Each point is reached from the start by the listed moves, each made once or not at all, plus a little noise. Is the number of moves made odd or even? Then give how often each move was made.

Moves:
(1): [ 57  30  34 -33]
(2): [-15  98   1  14]
Start: [19 18 -5 13]
Points:
[ 77  47  28 -19] -> odd (1, 0)
[19 18 -4 13] -> even (0, 0)

Moves:
(1): [ 49  -8   5  21   5 -20  53  10 -28  25  30]
(2): [ -5  49   1  21  -9 -20   9  15 -12  16  -3]
(3): [  8  -5  51   2  -8  24 -21 -17  -9   6   0]
(4): [  1  -4 -13  35   0  -1 -18  -3 -13 -13  11]
(5): [-10   4   4  -3  79 -12 -17  16   1  -6 -35]
(6): [ 24  18 -17 -18  23  53  -3   5  -3   6  -6]
(7): [-22  -1 -10  31  16  14  40   5   9  24 -16]
(8): [-10   3  15  17   3   2 -11  37   4 -16   0]
(9): [  4   9  18  30   7  -8  -3   1  33 -15   0]
Start: [ -7 -30   0 -12   5  -2   7 -12  -7   7  -3]
Points:
[-28 -26 -13  23  19   4  49  -7   3  28 -17] -> odd (0, 0, 0, 0, 0, 0, 1, 0, 0)
[ 24  45  58  23  20  44 -17  -5   2  17 -20] -> even (0, 1, 1, 0, 0, 1, 0, 0, 1)
[ 51 -37  71  41  14  -8  37 -21  -9  24  24] -> odd (1, 0, 1, 0, 0, 0, 0, 0, 1)
[ -8 -19  34  46 119  73 -30  36 -15  11 -49] -> even (0, 0, 1, 1, 1, 1, 1, 1, 0)
[ 32  25 -34  77 121   9  70  39 -56  52 -25] -> even (1, 1, 0, 1, 1, 1, 1, 0, 0)
[ 32  28 -20  36 118  10  88  39 -42  71 -32] -> odd (1, 1, 0, 0, 1, 1, 1, 0, 0)

Moves:
(1): [ 41   8 -13 -16  18  -9 -16  -2 -24   6   8   9  11   0   5   2 -18  12
  -1  15   7  18   4   2  13   3]
(2): [-17  34  -3  -2  -8  -4  -6   6   5   1  14  -4 -10  -2  -3   0 -16   5
   7  -6   9  -6   3   3  12  11]
(3): [ 20 -10  49   8  -5  -7  13   0   1   0  18   0  -8  15  -5   0  12  -3
   4   1  -4  -2  17   4   9 -17]
(4): [  7  13  -6  44  10  -7   1  -2  11 -10   5 -11   4   5   1 -16 -12   0
 -19   0  -9  10  -6   2  -2   9]
(5): [ -7  -5  11   3  34  -7  -4  13   0   4  -5  10  -4   6   5  -5  -6   3
  -7 -10  17  -4   3   8   1   9]
(6): [  4   1   0   5  -3  40   3   7  -1 -13   3   3  -3  -5   0  -2   1  -3
  -9 -27  -1  13   9   0  -1   9]
(7): [ -6   8   5  -9   1  -1  36   2   3  -5   2  14   2   6  -5  -3  -3   8
 -16   7   4   5  -7  -3   8   5]
(8): [  4  -9  14  12 -13 -10  -5  46  15   5 -10  15  14   6   6   2   2   9
   5  -6   6  -5  -4  -3  14  -6]
(9): [ 13  -4   8  -5   1   0  -3   0  36  -9 -22  15 -13  -3 -10   6   2  -5
   9   6   1  13 -11   3  -4   2]
(10): [ 22   4  -9  10 -10  -5   6   4   0  41  -9   1  -5  12   6   8   0   7
   0 -13  -3   4  16  18 -10   8]
(11): [  3 -17 -12  -5   3   6   0  16  13   2  47   5  -6 -10   3  14  -2   1
   4  -6  10  12 -11  -6 -20   5]
(12): [ -4   1  -6  15 -12   8  -7  -8  -7  -6   6  32  -1   1 -20   3  -2  -7
  -4  -3  -1 -10   3  -9   1   3]
(13): [  6  12   0   2  -8   6   0 -21  20   1   8 -11  40 -13  -4  23  14 -15
  -2   0  23 -11   9  -6  -6  17]
(14): [  7  10  -6  -4   1  -2  -1  -1  13  -3   5  -7   1  27   8  14 -10  -7
  -5   6  -4  -3   7  -5  -6 -13]
(15): [-10  12  -3   3  -4  -4  -3  -7   8  -3  -4  20  -5 -10  30   0   6   9
   2   1  -3   1  -7  -5   0  -3]
(16): [ -2  -9  -9  13   6  -9   8  -5  -9 -21  -2  -1 -10  -3  -4  40   0   5
  12  -5 -10  -6   4  14 -11  13]
(17): [  3  16 -12   1  10 -12 -11  12  -3 -13 -15   1  -4   9   1  -4  41  10
  -3  -4  -1  10  18  -1 -13   7]
(18): [  3   6   7  -4  -6   1  -7  -8   3  -4  -4  -5   8   9   3  -6  -7  30
   1 -14 -10  -8  -7   2  -8   5]
(19): [ 10 -10  -8   5  11   5  14  -7   5   0   1   1  13   9   6 -12   4   5
  28   4   2  -4   5  -5   6  -4]
(20): [-13  -2   5  -2  -2  15  -3   4  -2   4  -5   6  -1  -7  -3   2   5  16
   1  29 -18   2   8  -3  -5  -6]
(21): [-14  -4   1   6 -14   8   0  -7  -9  -9  -7  -4  -6  12 -14   7   0   6
  -1  -5  38  23   0  20  -2 -17]
(22): [-18   0   6   3  -4 -16   0  -5  -5  16   1  -1  12   1  -8   4  -1   2
   2  -5 -21  32   1  -1  -4  -6]
(23): [ -3 -17   3  -3  -8 -18   4  -7   8 -10  13   0  -2  -7  -1 -13 -15   6
  -6 -12  11  16  36  -6   8  -6]
(24): [ -6  -7 -10 -21  -8   0  -8   4   2  -8   0  13   0  -3  10 -30   6 -18
  -9  -9  -4  -4   4  56   1  -6]
Start: [ -5  11  -6  -5  26  12  18  -5  -7   3  -4  15  16 -21  -7 -20   5  17
  -2 -13  10  14 -20   1   1  13]
Points:
[-47  51 -38  -4  47  -1  43 -15  13 -47  -8  51  32 -10  12  -4  50  36
   8 -42  84  15  12  86  -3  42] -> even (0, 1, 0, 0, 1, 0, 1, 0, 0, 0, 0, 0, 1, 0, 1, 1, 1, 0, 1, 0, 1, 0, 0, 1)
[-22  63 -14 -28  -1  42  48 -30  43 -13  28  19  74  11  -1 -29  -2  27
  -7 -58   5  28   1  41   5  33] -> odd (0, 1, 0, 0, 0, 1, 1, 0, 0, 0, 0, 0, 1, 1, 0, 0, 0, 1, 1, 0, 0, 1, 0, 1)
[ 33 -10  59  60 -12 -25  37  17  72  31 -22  23  32  57 -15 -28 -11  82
  18 -19   1  93  43  25  -6 -36] -> even (0, 0, 1, 1, 0, 0, 0, 1, 1, 1, 0, 0, 0, 1, 0, 0, 0, 1, 1, 1, 1, 1, 1, 0)
[ 13  31 -31 -27  34 -23  16  93   3  31  51  83  16  -4  10 -51  -7  65
 -32 -91  44 108  60  68  10  43] -> even (1, 1, 0, 0, 1, 1, 1, 1, 0, 1, 1, 0, 0, 0, 0, 0, 1, 0, 0, 0, 0, 1, 1, 1)
[ 30  -4 -31 -21  64 -41 -20  54  35 -10   6  72  48 -31  -3  39  44  24
  11 -38  38  67  -4  66 -27  54] -> even (1, 0, 0, 0, 1, 0, 0, 1, 1, 0, 1, 0, 1, 0, 0, 1, 1, 0, 0, 0, 0, 1, 0, 1)
[121 -24   0  35   7   9  10  41  67  -2  61  87  23  32   6 -50 -34  47
   1 -68  10  61  45  54   4   6] -> even (1, 0, 1, 1, 0, 1, 0, 1, 1, 1, 1, 1, 0, 1, 0, 0, 0, 1, 1, 0, 0, 0, 1, 1)
[ -4   0 -28 -22 -23  15  29   4  35 -12   1  98 -14  -2 -35 -39  35  68
 -25 -36  43  75  31  76 -40   8] -> odd (0, 0, 0, 0, 0, 0, 1, 0, 1, 1, 1, 1, 0, 0, 0, 0, 1, 1, 0, 1, 1, 0, 1, 1)
[-14  29  57  23  -2 -13  72   7  72  -4  -4  67  50 -25 -11  42  32  53
  53  13  -3  36   0  -1  22  18] -> odd (0, 1, 1, 0, 0, 0, 1, 1, 1, 0, 0, 0, 1, 0, 1, 1, 0, 0, 1, 1, 0, 1, 0, 0)

Moves:
(1): [  9   2   1  10 -11   4   0 -17  12   9  -8  -3  10   0   8 -16  -6  17
   6  13   3  -1  -8  19  -9  10]
(2): [  2 -18   3  -3   1   1  -2  20  10   7  -7  -3 -14   7  11   3   0 -18
   8 -10   0  10   4   4 -14 -19]
(3): [-19  -1  14  16  -9  -1 -12 -13  11  14  -6  -6   3   5   4  16  -2  -3
  -8 -12   9   0  -8 -12 -14 -11]
(4): [  8  -3   1  -4  12 -17   2   5   0  -5   5   2  -3 -14  18 -13 -19  14
 -21  -3  24   1   2  -7   0  -4]
(5): [ -6  18   0 -10   4 -10  10   6   0   3 -16  19   7  -3   1  -4   3   3
   7 -16  -1   2  -8  -4   6  21]
(6): [ -3  -3   2  14  15  13   7 -16 -11   2  -4   6  -2 -13  -3   8 -11 -13
  13   2  16   6   6   9  -6  -6]
(7): [ -3 -15  19  -9   3   8   2  11  -3  -4 -16 -19 -12   1  -4   7 -34 -36
  -5  10 -10  18 -15 -22  -9   4]
(8): [  6 -25  10  12  19  -3 -25  11  22 -21 -11   2 -17  15 -33  -3   6   3
  15   3   6 -16 -35   0 -16  20]
(9): [ 11   3 -10  -6   9   6   7 -12  15 -23 -26  16   3   8  13  11  -1  -2
  -5  -1 -21  -6   1  -5 -29  -9]
(10): [ -1   1 -13  13  -3  -7  12 -16  17   4  -9  15 -16  -5  -3 -17 -16   2
   7  15   8  -2   5   2  -6  -2]
(11): [ -3  -7   7   4   5   9 -10  29  14 -16  15  13 -10  13  16  -9  -6 -10
 -14  -4   1  21   7   1   7   7]
(12): [  3  17   2  -2 -16  -2  -2  22  -6  -5 -24  14 -14  14 -17  26   9 -20
  -8   7   7   8  35  13 -16  -5]
(13): [-16   7 -15  -2  -8  -8   8 -14   3 -20  10 -18 -11 -13  10   6   4   1
  19  -5   9   4  -7  15  22  -8]
(14): [-22  -9   7  24  19   0 -10  -7 -10 -11 -16 -17   7  -2  14 -19 -14  12
 -10  -1 -15   3  21   4 -19   1]
(15): [ -5 -19 -13  -3   0  -1  -1  12   2   1   1   3  12 -16  25  -1  11   4
  -5  17   4  -9  -3  -5  -9   5]
(16): [  6   1   6  -3   4 -12  -4  17 -11   5  11  -6  14   1  -7  -5  -1   4
   6  26  -9  11   9 -35 -22 -19]
(17): [-12  -6   6   1 -14  -7  16 -15   1  10  -5  24   3 -15  -8   3  12  -5
   3   5  -6   0  -7   4  18 -12]
(18): [ 10 -19  -2  -2   7  -4  -6  -9   3  -2 -10  -5 -16  -4  -2  10  11   8
   6  11 -13   8  -2   1  -3  -2]
(19): [  4   6  37  -2  10 -33 -17   4 -17   7   2  -4 -12  13   0 -11  -1 -19
  22 -17  -5 -10   5  -6   3   7]
(20): [  8  -5  -8 -13 -13  -2 -30  26 -27   3   4  -1 -17  -3  29 -14  -3 -18
   4  -3 -11  27  -1  13  -9   2]
(21): [  9  -2 -10 -18  13  -8 -10  -7  26  -1  -6  -6  -1  22  10 -42  21  -4
  11  -6   5  10 -13   0  35  -2]
(22): [ -2  27  -6  13   7  -5  -8   5  22  13   2  10  -3 -24  -2 -12  -2 -20
  -9   5 -28  11 -11   5   9   1]
(23): [-13  17  -3 -26  24   6   1   3   9  -3  -2   3 -24  -2 -11 -21  11 -16
  -5   2  -2  11  -2  24   6  12]
(24): [ 10 -11 -19   3  -4  -6  19 -11   0  14  13  -3  13  10  11  17 -25 -14
   5  -6   9   7  -9  14 -16  -6]
Start: [ 15   6   7   7  -2 -27   5  -4   7  16 -27 -29  -3  31 -17  12  -9  12
  11  17   6 -12 -19   5 -11   1]
Points:
[ 54 -23 -49 -11  59 -70 -24   0  71 -14 -75 -11 -65  20  46 -23 -25 -46
  63 -13   0  54 -93  51 -32 -11] -> even (0, 1, 0, 1, 1, 1, 0, 1, 1, 0, 0, 0, 1, 0, 0, 0, 0, 1, 0, 1, 1, 1, 0, 1)
[   5  -38   -2   12   19  -51  -43   47   32   53  -65    9  -66    5
  -20   36    7  -96   34   63  -14   62  -45   41 -104  -40] -> odd (0, 1, 1, 0, 0, 1, 0, 1, 0, 0, 0, 1, 0, 0, 1, 1, 1, 1, 0, 1, 0, 1, 1, 1)
[ 37  24  44  24  10 -32 -11   6  14  -8 -72  14 -28  67   0  20 -26 -34
  25  18   6   6  26  36 -62   6] -> even (1, 0, 0, 0, 0, 1, 0, 0, 1, 0, 1, 1, 0, 0, 0, 0, 0, 0, 1, 0, 0, 0, 0, 0)
[ 27  19   4  -1 -10 -47 -18 -10  18  17 -75   1   1  24  55  -9 -39  24
  -7  -5   7  13 -42   7 -67  10] -> even (1, 0, 1, 1, 1, 0, 0, 0, 1, 0, 0, 0, 0, 0, 0, 0, 0, 0, 0, 1, 0, 0, 0, 0)
[ 49 -15  -6 -29 -26 -84  17  35  27  56 -85   3 -34  45  32 -44 -68 -63
  33  49  25  81 -26   4 -54 -30] -> even (1, 1, 0, 1, 1, 0, 1, 0, 0, 1, 0, 1, 0, 0, 0, 1, 1, 0, 0, 1, 1, 0, 0, 1)
[   9    4    4  -29   36  -63   49  -11   66   34 -121   27  -47   48
   -2   -1  -61  -95   18   29   33   66  -20  -11  -80  -55] -> even (0, 1, 1, 1, 1, 1, 1, 0, 1, 1, 0, 1, 0, 0, 0, 1, 1, 0, 0, 0, 1, 0, 1, 1)
[ 39 -38   5 -40  83 -57 -35   5  42  -2 -92 -26 -57  54   8 -24 -53 -60
  33  22   6  68 -95 -18 -90   2] -> odd (0, 0, 1, 1, 1, 1, 1, 1, 1, 0, 0, 0, 0, 0, 0, 1, 0, 1, 0, 1, 1, 0, 1, 1)
[   1   -1   33   11   -3 -106  -14  -19   60    1  -55    0  -81   47
   10  -20    3  -23   26   10   42   28   -2   17   35  -29] -> even (0, 0, 1, 1, 0, 0, 0, 0, 0, 1, 1, 1, 1, 0, 0, 0, 1, 1, 1, 0, 1, 0, 0, 0)
[-38 -56  25  61  32 -34 -30 -35  94  15 -93 -57 -29  -3  15 -38 -25 -49
  49  39  -3  23 -97  25 -24 -16] -> even (1, 1, 1, 0, 0, 1, 1, 1, 0, 0, 0, 0, 1, 1, 1, 0, 1, 0, 0, 0, 1, 1, 0, 0)
[  -1  -61   69   15   88  -46  -12   29   25  -17  -74  -19  -55   66
  -18   -8  -70 -101   43   25  -31   44  -35   -3 -110  -17] -> even (0, 1, 0, 0, 0, 1, 1, 1, 1, 0, 1, 0, 0, 1, 0, 1, 1, 0, 1, 0, 0, 0, 1, 1)
[  45   -2   15    1   17 -104    0    0   11   50  -26   26  -17   36
   54  -92  -60  -30   60   24   38   62  -32   15  -11   -2] -> even (1, 0, 0, 1, 1, 1, 0, 0, 0, 1, 1, 0, 0, 0, 0, 1, 1, 0, 1, 1, 1, 0, 0, 1)
